Rows are points. Examples show where two turns around zero, p and q, send a point. Where does a point land after both, in the order given? Backwards means that the second turn is done in reverse. Each puzzle has new turns, and all numbers are rounded.
In the rows, zero is written as 128.

Turn p:
[156 107 156] => [171 140 122]
[100 144 134] => [115 102 143]
[121 130 104] => [105 132 120]
[ 90 126 131] => [116  92 125]
[159  93 132] => [158 151 100]
[141 167 111] => [104 151 158]
Turn q:
[175 140 163] => [148  75 148]
[117 123  86] => [139 161 102]
[112 115 159] => [ 95 116 139]
[118 118 120] => [120 137 118]
[117 144 112] => [138 151 133]
Where do these land?
q, then p: [135 131 152] => [145 115 116]
p, then q: [152 127  86] => [142 166 154]
p, then q: [ 89 151 151] => [ 86 103 113]
p, then q: [119 134 105] => [115 149 132]
q, then p: [145  97 147] => [121 117  90]

Turn p:
[ 60 139 155 123 159 201] => [134 218 104 115 176 153]
[124 142 122 116 123  96] => [102 112 115 133 118 114]
[139 132 124 120 128 108] => [121 110 125 129 122 114]
[148 133 102 120 129 130] => [144 107 112 117 117 127]
[144 109 122 115 113 123] => [127 101 140 115 131 135]
[149 152 156 123 122 128] => [124 140 144 109 113  98]
[141 100 118 121 142  96] => [127  88 131 147 145 118]
[110 105 116 113 113 123] => [110 112 126 125 143 154]
[137 139 137 202 123 148] => [164 164 156 161  88 139]
Turn q:
[135 113 140 102 174  87] => [132 105 141  78 153  96]
[ 99 169 137 138  91 147] => [107 149 101 173 102 116]
[113 105 143 145 155 116] => [112  92 133 122 151 129]
[159 118 143 125 105 163] => [136 152 167 151 120 144]
[ 96 124 108 136 111 101] => [142 100  91 136 118 123]
[119 112 102 114 127 149] => [132 122 130 115  98 151]
[175 155 124 135 133 133] => [136 176 132 121 153 135]
Where do these land?
q, then p: [ 83 128 163 103 125 107] => [ 89  96 147 163 133 141]
q, then p: [130 130 100 148 150 115] => [148 120 100 114 146 134]
p, then q: [152 112 106 132 107 131] => [142 124 163 138 118 140]
p, then q backwards: [165  93 121 141 148 160] => [165  88 118 125 111  99]
p, then q backwards: [102 153 117 104  98 149] => [120 151  92 125 160 149]
p, then q: [168 131 118 130 157 117] => [168 119 136 120 158 128]
p, then q: [ 96 148 169 138 112 118] => [ 96 129  95 151 120  98]

Turn p:
[133 136 106 150 145 151 116 138 120] => [117 113 103 112 131  99 126 138 124]
[135 159 189 127 110 143 139 149 139] => [ 98 139 146 143 122 151  74 124  99]
[127 104 111 140 187 126 128 101 136] => [147 144 127 136 144  84 156 166 139]
[112 185 133  93 131 138 145 116 137] => [157 162 124  97 119 147  92 131 103]
[106 136 149  86 120 150 134 134 114] => [132 137 146 109 129 153 129 120  82]
[136 108 125 128 122 108 105 158 154] => [108 106 130 138 117 152 139 153 152]
[101 158 165 118  77 153 126 115 142] => [113 151 121 123 156 177  94  98 104]
[125  82  83 157 139  95 152 131 116] => [137 123 110 154 102  97 184 118 160]
[167  88  90 136 122 114 133 112 119] => [158  88 125 152 131 107 154 117 157]
[138 124 129 147 126 100 102 125 104] => [111 118 147 117 130 112 132 114 162]
Turn q:
[ 94 126 151 117 112 125  92 162 141] => [127 111 148  76 116 145 156 136 129]
[152 105 115 150 102 150 155 107 133] => [105 129  93 146 130 112 113  97 153]
[154 122 131 107 108 121  90 156 134] => [149 109 121  90 105 151 106 127 130]
[129  98 147 122 178 135 143  83 129] => [151 116 113 164 152  94 154 110  94]
[140 158 137 139 103 136 103 153 107] => [129 127 151 121 110 173 115 122 151]
[146 137 145 130 123  94 155 145 137] => [148 143 126 135  96 111 129 150 151]
[126 116 116 151 173 137 140  91 164] => [143 143 124 140 178  82 134 109 121]
[132 171 145 106 131 119 156 116 168] => [138 173 154 126  97  92 127 120 115]
[105 109  98 125 124 149 122 168  85] => [ 99 122 102 121 147 182 137 155 125]
[104 138  96 134 126 114 123  99  83] => [ 93 108 148 161 149 138 109 153 114]
Where do these land?
p, then q: [ 94  95 115 157 137 136 161  92  95] => [127 151 148 185 129  90 108 156 134]
q, then p backwards: [162 172 155 135 135 103 108 156 135] => [146 149 126  83 137  81 144 110 135]
p, then q: [131 132 144 139 142 145  92 106 141] => [159 137 135 114 148 135 147 149 110]
p, then q backwards: [104 106 110 128 151 169 135 121  94] => [ 97 100 139 101 159 138 136 112 157]
q, then p backwards: [136  90 117 150 116 159 140 112 103] => [129 110 118 168  86 143 123 131 141]
q, then p: [107 107 121 102 100  95 129 139 113] => [108 112 123 126 105 158 165 116 116]
q, then p: [133 128  91  92 110  92 149 115 118] => [ 86 111 126  92 111 144 150 113 148]
q, then p: [150 131 141 112 143 101 127 153 165] => [149  93 146 125 105 148 101 126 142]
p, then q: [140 173 130 139 122 118 103 164 177] => [111 126 129  56 146 158 125 119 123]
q, then p backwards: [124 145 158 127 126 162 135 122 139] => [103 117 133 125 111 110 147 123 100]

Turn p:
[117 149 111 123 103 166 110  95 149 131 134 159] => [122 144 103 157  97 119 116  98 127 146 135 169]
[154 121 190 166 101 111 130 138  93  94 118  99] => [121 115 180 114 148 175 123  92 104 119  98  86]
[121 136 106 115 124 137 155 107 156 148  97 114] => [134 131 125 111 108  94 160 118 156 139 121 148]
[141 104 137 113 124 107 121 141 154 130 141 181] => [115 105 121 142 102 140  89 159 145 101 123 141]
[118 123 146 112 141 214 140 111 160 143 130 105] => [ 92 121 101 173 136 122 194 101 148 148 126 149]
[127 130 120 113 159 112 127 147 114 101  70 129] => [128 165 139  95 138 126 144 163 115 108  92 137]
[121 110 115 124  89 106 114 128  57 135 130 102] => [111 124 128  71 159 121  94 106  95 146 145 104]
[137 130 129 111 129 121 108 152 151 151 145 108] => [135 117  91 129 125 137 130 139 150 134 127  99]
[116 109 105 144 138 122 119 117 162 129 142 101] => [133 140 133 149 132 101 125 135 163 150 135 105]
[104 132 137  98 148 114 141 130 160 118 138 115] => [121 135 122 139 100 111 156 150 136 110 137 102]
[162 133 106 109 101 156 140 144  87 106 146 161] => [124 123 102 121 158 134 100  95 106  81 137 162]
[110 156 126 161 129 110 130 142 159 126 123 180] => [169 120 140 159  90 123 107 151 112 126 107 149]
[106 121 131 155 152 104 135 136 133 143 133 129] => [146 113 151 136 128 119 129 162 124 145 133 116]
[159 137 134 148 154 112 121 102  57 136 145 108] => [142 139 156  95 172 172 127 121 112 141 177 125]
Turn q:
[ 93 123 134 150 140 130 149 126 125  88 130 155] => [115 125 101 121 101 124 138  85 130 116 142 154]
[118 118 170 134 147 133 139 182 134 129  92 151] => [146 100 159 154  83 137 142 119 126 143 144 169]
[132 119 113 119 157 151 103 105 145  85  74 122] => [120 161 129 149  77 134 132 143 128  70 117 119]
[119 114 104 103 137 142 128 120 109 175 116 129] => [122 109 104 133 123 154 124 172 128 147 112 113]
[ 91 166 113 131 147 150  99  96 134 152 134 150] => [ 85 150  99 129 123 125 140 157 177 141 140 128]
[111 120 146 145 104 132 169 118 169 136 137 108] => [155 133 124  94 113 113 130 113 115 151 168 104]
[184 134 123 141 158 150 156 109 111 186 188 149] => [ 96 125 121 169 177 166 109 107 126 189 138  79]
[131 152 133 149 100 114 126 153 134 160 181 124] => [122 121 146 108 183 113 122 126 130 168 155 138]
[116 131 143 133  55 119  98 117 112  96 136 157] => [126 115 121 111 136  55  90 114 146 114 110 152]
[135 129 108  92 125 127 115 153 134  96 117 110] => [132 145 154 107 121 144 117 140 115 100 100 147]
[149 134 117 112 103  87 145  89 121 130 121 147] => [166 148  91 138 150 112 113 120 132 134  97 120]
[137 125 138 125 135 114 153 158 132 121 113  54] => [159 125 169 101 129 142 172 131  85 118 124 113]
[111 110 123 156 141 132  99 138 148 133 141 138] => [112 117 127 133 132 132 121 138 139 109 173 140]
[169 121 109 134 132 127 118 139  99 105 111 110] => [119 130 145 152 141 128 130 129  90  98  98 126]
[128 122 144  95 140 113 122 117 114 130 128 115] => [145 116 133 123 131 144 137 129 149 119 100 115]
Where do these land?
q, then p: [101 123 108 148 156 111 131  91 102  93  91 141] => [153 155 154 125 133  73 107 102 123 103 120 150]
q, then p: [ 88 111 131 113 133 112 104 139 162 138 124 132] => [121 117  95 159 124 132 108 126 146  91 120 126]
q, then p backwards: [ 86  98 120 137 132 145 161 132  98  94 148 125] => [133 140 155  85  78 142 142 133 103 148 123 132]
p, then q: [143 136 106 141 110 112 169 151 144 122 151 135] => [151 136 139 146 144 124 110 104 120  81 128 117]
q, then p: [137 109 103 142  88 102 117  81 117 133 131 146] => [158 176 128 112 151 120 102 159 148 130 131 113]
q, then p backwards: [151 130  97  81 163 123 102 137 144 116 144  86] => [174 121 157 130 163  99 114 139 106  87 104 127]
q, then p backwards: [160 160 141 103 109 152  97 145 153 147 107 152] => [110 100 111 168 146 104 106  99 158 114 113 151]
q, then p: [120 111 163 143 158 144 153 146 147  83 145  98] => [ 82 125 148 136 110 133 143  77 123 113 166 123]
q, then p: [108 139 152 148 114 143 157 103 129 152 149 148] => [136 112 117 114 114 104 122 132 162 158 163 117]
p, then q: [143 166 171 134 116 143 120 152  93 141 145 117] => [ 88 110 113 134 113 142 122 128 100 127 102  80]
q, then p: [159 109 149  78 156 106 100 104 134 146  82 139] => [153 131 137 150 149 149 129  98 161 128  55 124]
q, then p: [134 123 106 131 122 152 117 113  94 159  94  89] => [135 111 132  97 166 101 140 138 104 124  96  97]
p, then q: [159 138 112 154 123 127 105 146 122 154 148 154] => [100 130 140 166 136 142  95 149 127 112 140 119]
p, then q: [101 138 133 137 111 122 159 152 154 114 132 130] => [159 116 125 136 138 101 137 115 100 104 120 125]
